Each row of a before or after table is a point. One or more steps were done to the points. Then noise was added and the rows were shuffled. The steps act on how far a point lies along the listed directions, d1 being the first. Name the steps. A step turns or swaps two directions, mirrors them in a line or flattens them onto one, adds a multiple of one to another, or multiplies one. Angles are multiples of 10 degrees, from the lower direction toward the higher: turns from -170 to 170, lines from 10 to 170 but not 90. Use the fewest steps. Two steps may share a direction if one is a turn and the other turns, adds or multiplies; they go together, in the order done. Otherwise the lowest direction goes first.

Directions:
(1): [-48 -39]
(2): [-39  48]
Before (14 x 2):
[[ 39  -8]
 [ -7  67]
 [ 20 -31]
 [ 28  44]
 [ 25  22]
 [-13  53]
 [-24 -61]
 [-12  -1]
 [-36  62]
 [-66  16]
 [-58  46]
 [  2 -27]
 [-16  76]
 [-49 -25]]
After:
[[ 53  44]
 [-85 -74]
 [ 58  51]
 [-71 -53]
 [ 80  61]
 [ 39  26]
 [ 32  34]
 [ 51  42]
 [-12 -14]
 [-24 -20]
 [-19 -21]
 [ 14  15]
 [-88 -73]
 [-14  -6]]
Steps: multiply d1 by 2; multiply d2 by 0

Directions:
(1): [ 69 -20  24]
(2): [  1 -58 -49]
(3): [-31 -45  52]
Before (12 x 3):
[[-34 -23 -10]
 [-17 -19 -12]
 [ -1   4 -62]
 [-29 -28  -5]
 [-11  -2   0]
 [ 42  17 -10]
 [ 27 -53 -15]
 [ 10  -4 -56]
 [-42  23  -9]
 [ 79  75  91]
 [ 85  37 -66]
 [  6 -47   5]]
After (12 x 3):
[[-22 -43  -8]
 [ -8 -30  -8]
 [ 46 -34  20]
 [ 44  -4 -37]
 [ 51  -8 -36]
 [-22 -45 -17]
 [116  79  -6]
 [ 43  36   9]
 [ -5 115  78]
 [ -4  -9  -9]
 [ 17 -43  14]
 [-34  -6 -36]]
Steps: add -0.5 times d3 to d1; turn d1 and d2 by -40 degrees

Directions:
(1): [42 -4 -8 76]
(2): [ 21 -56  63  -9]
(3): [26 67 50 -5]
(4): [-69   5  33  42]
Before, 9 rows:
[[-38 -36  21  21]
 [ 32  94  -3 -37]
 [  5 -62 -54 -52]
 [-15 -62  17 -35]
 [-23  29   0  23]
 [ -5 -17   1 -40]
 [ 55 -38  17 -32]
 [ 23 -23  29  18]
 [-49 -88 -37 -48]]
After (9 x 4):
[[ -26   16    0    7]
 [  30  -27   19   22]
 [ -44  -80 -114  -29]
 [ -75   81   67   39]
 [  36   36   34   -5]
 [ -37  114  101   19]
 [ -26  -39   10   48]
 [  -1   37   49   24]
 [  19   -3  -29  -25]]
Steps: flatten d1 and d2 onto the line at 50 degrees; multiply d3 by 1.6; turn d3 and d4 by -150 degrees

Directions:
(1): [-56  50 -55   6   4  61 -33  42]
(2): [  19   14   41    3 -102   11   -6   51]
(3): [-35  67  76  -9   6  22   1 -58]
(4): [ -13  -23    9    3   -9  -30 -114  -22]
(5): [-26 -13  42 -82  39 -18  -5  65]
(6): [-24 -21 -42 -82 -53  12  13 -53]
Before:
[[   4   -7  -19   -5   -8    2   16  -79]
 [  22    0   26   53   -4    3   41  -16]
 [   7  -16  -21  -16   22    2   34   14]
 [  58   15   26   14  -39  -11  -14   20]
 [  26  -14   50  -16   54  -31   10   -1]
 [   6    9   17   40   34  -17    5  -28]
 [ -84   20 -121  -20   -4   48  -24   24]
 [  24  -15  -52   56  -10   -3  -23   42]
 [  27  -44   10  -13  -13  -19    2    9]]
After, 9 rows:
[[ -2 -22   3 -44 -14  10  16  -2]
 [-29  15 -31   5 -16  10 -31 -25]
 [ 24   3  62  97  56 -56 -29  48]
 [ 25  38 -27 -32 -21  36  42  -1]
 [ -7 -21  -4 -17  39 -15 -13  -9]
 [ 23 -22  14  11 -19 -19 -14 -68]
 [-20 -13 -35 -70  -6  10 -30  -4]
 [-32   3 -38   1   0  29  15 -48]
 [ -9  27 -11  22  -8  23  -1  23]]
Steps: mirror d1 and d6 in the line at 140 degrees; turn d2 and d4 by -80 degrees; flatten d3 and d5 onto the line at 110 degrees

Directions:
(1): [ -7 -11  78  -1   1  68 -19  17  75]
(2): [ 64  88   1  33 -54  21  28  12   5]
(3): [  2 -15  -9  85  61  45  14  45 -41]
(4): [  3  57  57 -46  43  -3 -47  18 -65]
(5): [-10  48 -69 -27  54  58 -14 -45  31]
(6): [ 92 -26  23  21  46 -29 -19 -60  16]
Before (14 x 9):
[[ 43 -33  15  39  10 -44   1  -7 -26]
 [-10  64  -4  -3  13   1 -18 -13 -34]
 [ 14 -22 -25   5  11 -41   6  -7 -37]
 [  8 -58   0  16   2 -57  -3  -6 -35]
 [ 23 -30  -3  77  -4  -2  29  16  -2]
 [-15  -8  62   2   9  12  -6  18 -18]
 [ -4 -18 -23   3  14  16  11 -29  22]
 [ 19  38  12   2 -63 -14   5  12   4]
 [ 50  13  36  25 -54   4   6   0  28]
 [-17  18   9 -24   7  -1  -4  16 -10]
 [-23  28  14   1 -49   6   9  15  17]
 [-18  23  23   5  41  31 -19  14 -34]
 [ 28  13  15   5 -40  10  13  16   4]
 [ 27  25  39   6 -33 -15   6  16  30]]
After:
[[  19   32  -25    8  -25   12   23    4  -12]
 [  94   31  -37   43  -11  -21   10  -43   -6]
 [  15  -51   -2   12    1  -27   11  -26   -1]
 [  50    3  -23   -4  -15  -19    5  -64   57]
 [ -45   24    8  -25   -4   18    2   45  -13]
 [ -20   41    0  -42    5    7  -11  -22  -17]
 [   0   61  -24   35  -31   27   14   35  -14]
 [ -38   19   48  -49  -18    3  -26    3   -6]
 [  47  -21   -2    4   63   32  -36  -64   52]
 [  37  -22   27   10   39   35  -15  -24   44]
 [ 120   -8   23   19   65   -6  -34 -100   60]
 [  41   48  -23   22    8  -18   10   -8   -3]
 [ -83   50  -47   16  -56   20   28   58  -31]
 [ -29   26   77    7  -17   18  -18   32  -14]]
Steps: turn d1 and d3 by -160 degrees; add 0.5 times d4 to d1; mirror d2 and d5 in the line at 170 degrees; multiply d6 by 3

Directions:
(1): [-43  -3  35  20  27 -54 -67  67 -41  -3  56]
(2): [ -35   14  -13  -68 -102  -19  -36   33    5   11  -40]
(3): [-59  10  61 -87  45   8  52 -19 -30   6  -2]
Before:
[[-12  20 -14  13 -33 -19 -67  54   5  -1  -8]
 [-10 -25  28   0  47   6  -2  -8 -15 -10  34]
 [  8 -32  -4  -4  18 -17  25 -20  23   6  -9]
 [  9   6  -9  67   3 -21 -40  22 -16  -8  41]
 [ 21 -20 -17  41 -32   0  -7 -16  24  14  -8]
 [ 17  -8   1  27  -1 -14 -38  29 -17  -4  29]
 [-68   1  88 -83  81   5  66 -31 -47 -20  13]
 [  5  17 -29   4   9  14  17 -12  -5  10   2]
 [ 17   7  -2  72  20 -10 -29  22  -7 -22  45]
 [  0  -6  -2  78  41 -19 -27  32 -12 -18  25]
 [-23 -19  38 -44  36   3  28  -6 -24 -14  11]
 [ 11  -4 -45  14 -58  -2   5  -6  36  15  12]
 [-41  25  20 -18  -8 -21   7  -7   1  -9 -16]
 [-59 -13  46  21  11 -66 -75  72 -63  -5  63]]
After:
[[  -3  -22   18   45   34   -6    3  -12   -8   18   29]
 [  51   11  -37   58   31   34    3  -22   29   -8  -20]
 [  36   -9    0   -3   18   28   30  -27   -2   -7   -6]
 [   3   19   16  -13   38   35   62  -42    4  -17    3]
 [   5   -8   -9   44   26  -15    9   -2    5    5   61]
 [ -20  -30   16  -15   13  -34    1    7    7   11   -1]
 [ -23  -14   -2  -59  -53   -3   -8   12   -2   -8  -25]
 [ -12   15  -17    8  -30  -20  -14   -1   16  -15  -27]
 [  54   -6  -47  -11  -51   60   76  -83   38   -3  -63]
 [  21    4    5   12   29   34   51  -57   -6   -1    0]
 [ -56   12    2 -114 -119  -16  -22   20   -1   -6  -62]
 [  -7    6    8   -8   41   39   65  -42    4  -16  -31]
 [ -19   20   -8   -8   14   -4    1   12  -25    9   14]
 [ -17  -14   10  -52  -25   23   16  -21    5   -1   -9]]
Steps: multiply d1 by -1; turn d2 and d3 by -90 degrees

Directions:
(1): [ 70 -42  15  -4  40  24 -35 -23 -34 -27  34 -89  27   8]
(2): [-61  13  31 -13   4  54  -9   4  38   8 -43 -80 -38 -59]
(3): [  6  17 -20  32  28  53  50 -70  -5 -29 -64   4 -20  65]
(4): [ -14 -104  -17   59    3   16  -56   28   17   -1  -50   27   -1    4]
(5): [ -19   11    3    5   -9  -27   -5   37 -121   33  -50  -28  -26   16]
Before:
[[-44  46  41 -51 -11  71   7 -21 121   5  11 -91 -18 -87]
 [-56 -28  -5  21   6  12  18  -4 104 -10 -33  31   0 -21]
 [102 -34  19 -10  34   9  -9 -22  -1 -28  60 -42  15  -7]
 [ 15  59  20   1  -6  14  46 -80  -8   6 -46  -1 -19  46]
 [ 32  38 -13 -11  -6   1  24 -27  23 -13  34   4  26  13]
 [-16 -18  10   9 -10   8  -5 -15  41  20  -7  37 -26 -35]
 [-24 -24  -2  18   8  48  -9  -7  78 -37 -28 -21 -12 -51]
 [  1  83  15 -25 -14  -5  27  -9   6  -1   3 -23  -9  -5]
 [ 23  65   5 -19   1  -8  42 -43  37 -27  39  -3  14 -17]
 [-29 -76  12  13  -2  -7 -96  59 -64  22 -25 -49  -9 -59]
 [ 80   6 -45  -2  20 -10  16 -37  14 -44  78  42  49  30]
 [ -2   2  15 -18 -16  24  -7  11  21  10   6   6  23  -7]
 [ 19  39  16 -11   8  21  42 -41  81 -17  47  38   6 -12]]
After, 13 rows:
[[-53 -22 -31  27 -16 -38  33  13  53  12 -32 103   8  19]
 [  2  38  -4 -30 -15  -8  13  -5  38   6  34 -12  22 -30]
 [ 38  34  28 -35 -46 -78  -6   5 -26  34  54  31  20  -6]
 [ 13  82   8 -17 -18 -27  27 -11 -14  -5  20   5  -3  19]
 [ -8  19   4 -41  -1  26 -20  17  85 -18  69 -45   8 -96]
 [ 56  53 -39   8  -4  13  86 -93  39 -26  12  93  23  88]
 [ 25 -74 -11  52  52  67 -36 -56 -54 -36 -74 -43  -6  32]
 [  0  69   8 -23 -14 -28  40 -28  41 -10  47   8  11 -37]
 [ -2  14   6 -13 -12  30   8  -1  13   5 -10  16  13  13]
 [ 79 -37  33 -19  38  47 -10 -34  80 -31  62 -60  13 -39]
 [-18  -7  -6  20 -14  -4  10 -19   6  22 -25  67 -29  -8]
 [ 19 -20 -38  32   1  -3  18 -19  33 -39 -11  80  14  22]
 [-13  52  24 -20 -15  -5  37  -9  67   9  37  61  -1 -35]]
Steps: multiply d1 by 1.3; turn d1 and d5 by -30 degrees; turn d2 and d3 by 140 degrees

Directions:
(1): [-30  41 -38  -1 -11  61  35  19  -2 -86 -11 -33 117  41  -4  23 -14  22]
(2): [ 46 -31 -57 -44 -35  45  40 -94 -12 -21 -13   0 -48   7 -42   0 -87 -12]
(3): [ 41 -26  18 -67 -33 -30 -35  15  99  45  15 -10  48  85  23   1 -37 -17]
Before (11 x 18):
[[-22   2  28  44  32  -4  -6   1 -29   1  -1   0 -41 -48   2 -19  21  -7]
 [-50  47  -2  44  29  41  30  47 -36 -76   6 -32 121  10  26  -1  43  21]
 [-40  27   3  52  23  -3 -12  48 -52  -2  -5  -1  27 -37  15   3  76  39]
 [-48  31  -5  10  -3  14  17  57  -4 -72 -19 -29 109  24  30  25  31  32]
 [-56  64   9  67  31  19  14  50 -40 -58  11   6  29 -19  19  23  96   7]
 [ 22  15  -2 -27 -17 -25 -34  -8  33  51   7   8 -25  31  25   3 -14   7]
 [  0   5   4 -42 -16  24 -19   6  46 -24   3 -10  89  71  -3  18 -46 -12]
 [ 18 -27  24 -14 -15  -4 -11   4  25   6  13   4  -2  16  -7 -29  -3 -21]
 [ 25  -9 -12 -29  -2  32   3 -14  17  -3  -9  -7  41  38  -5  32 -27  -2]
 [ 26   5  -5 -33 -39   6  -5   4  19 -18  14 -33  58  49   5  24 -19   5]
 [-12  14 -25  30   0  19  23  -7 -53 -33 -23 -10 -18 -48 -19  -1  19   9]]
After (11 x 18):
[[ 52 -49   2 -43 -21 -32 -36 -27  30  77   7   8 -39  20   4  -9 -14  -3]
 [ 71 -34   4 -53 -40 -23 -14 -50  58  52  27  26 -72  47   2   6 -22 -46]
 [ 29 -11  -7 -39 -33  -9 -11   9  54  17  -6 -18  33  41   2   7 -20 -10]
 [-10  -6  11  22   4  17   1  16 -19 -24   2   6  -2 -23 -12 -30  28  -7]
 [ 47 -52 -36 -47 -35   3  37 -80  -9  -7 -25   2 -76  -9 -27  -6 -67  -6]
 [ 10 -18  45 -12   3 -34 -33  16  49  34  12  -8  11  23  27 -10  -6 -21]
 [-28  51  -9  35  13  -1 -15  16 -42   5  -1   2 -20 -18  17   8  33  24]
 [ 14   6 -28  11 -18  31  25 -34 -70 -39   6 -18 -20 -25 -24  12  -7   7]
 [  2   4 -21   6  12  50  21 -22 -35 -28 -15  -3  11  -7 -20  35  -7   6]
 [ 68 -60 -27 -57 -27  15  27 -99   2  13  11  -5 -56  25 -21 -28 -91 -33]
 [-15   4 -27  13  13  53  20 -56 -67 -50 -24  10 -28 -34 -47   9 -42  -3]]
Steps: mirror d1 and d2 in the line at 40 degrees; multiply d3 by -1
